Each row is a point. The last column is the point's height on a tilted bowl or saddle (a function of degree 2), plus a little noise. Along how many of its main directions does it bend up, bend down or stay straight?
In the rows, zero is written as 128.

Points:
[[147 142 100]
 [ 76 145 165]
 [ 70  74 214]
 [ 73 126 165]
 [131 128  96]
 [144  89 131]
 [109 177 139]
 [169  96 150]
 [107 182 149]
 [150  96 128]
 [146  98 120]]
Directions: 2 up, 0 down, 0 straight

Points, 16 rows:
[[153  99  84  95]
 [118 100 151 153]
 [ 77  94 124 116]
 [111 113 172 152]
 [ 81 147 117 123]
 [134 147  77  99]
 [147  67  60  38]
 [103 145 188 133]
 [113 143 171 148]
 [ 60 187 154  60]
 [119 168 128 124]
 [151  90 120 125]
 [135 143 140 146]
 [119 127 176 151]
 [161  70 152 105]
 [129  76  84  93]]
Directions: 0 up, 3 down, 0 straight

Points:
[[112  53 148 149  65]
 [124 127 138  44 137]
 [153 151 198 147 107]
 [152 169 155 140  98]
 [112 175 122  97 148]
 [175  61  88  93 192]
 [ 77  80 138 163  55]
 [153 123 102 186 172]
 [139  78 171 115 136]
 [164 150 108  99 159]
 [194 187  87  95 133]
 [129 104 128 145 135]
 [149 160 147 188 108]
 [138 134 139 169 134]
 [199 149 109 120 156]
 [149  49 167  89 133]
 [201 113 112  64 204]
 [135 104 139 154 137]
 [147 112 140  84 148]
 [156 102 120 155 162]
 [129 135 165 130 130]
 [118 150 126 129 143]
 [ 91 142 124 118 141]]
Directions: 2 up, 1 down, 1 straight

Points (45 x 7):
[[135 126 162  88 135 120 135]
 [114 149  92 171 138 132 128]
 [127 189 158 133  73 108  96]
 [114 158 138 177 130 103  91]
 [116 168 137 107 162 114 123]
 [119 124 129 170 132 108 113]
 [ 78  90 155 138  65  84  80]
 [184  99 166 197  94 123 165]
 [179 123 123  94 145 127 131]
 [137 187 163  79 181 165  52]
 [222 104 131  89 190 163  82]
 [ 57 156  97 104  99 120 167]
 [ 83  78 122  86  75 161 127]
 [137 100  96 103 134  85 140]
 [136 145 148  97 102  42 199]
 [125  93 161 130  99 147 129]
 [119 137 117  78 115 119 149]
 [ 40 105 146 114  64 120 106]
 [ 70 136 104 172  92 104 114]
 [184 113 100  74 111 129 117]
 [ 94 114 172 117 136 104 110]
 [152 132  75 185  70 152 118]
 [180 108 124 114 166  98 122]
 [147 122 125 147 212 146  81]
 [198 157 113 128 174 211 102]
 [119 159  95 115 121 145 132]
 [105 158 160 119  72 132  97]
 [178  77  84 114 140 147 105]
 [120 114 135 151 116 116 125]
 [121 144 122 103 163 143 128]
 [ 49 182 161 148 172  95  58]
 [154 139 110 162 117 110 121]
 [136 147 127 147  92 146 128]
 [ 77 120  68 193 150 163 213]
 [ 91 122 162  94 136 122 127]
 [108 117 207 214 102 133  73]
 [108 107 113 135 125 137 148]
 [ 89 129 179  93 150 107 112]
 [101 149 133 118 152 133 130]
 [135 165 214  95  92 205  46]
 [ 69 177 125  87 145 128 146]
 [ 56 134 139  97 161 173 149]
 [106 198 152 113 154 145  72]
 [144 145 135 130 136 123 131]
 [170 160  63 116 133  61 121]]
Directions: 2 up, 4 down, 0 straight
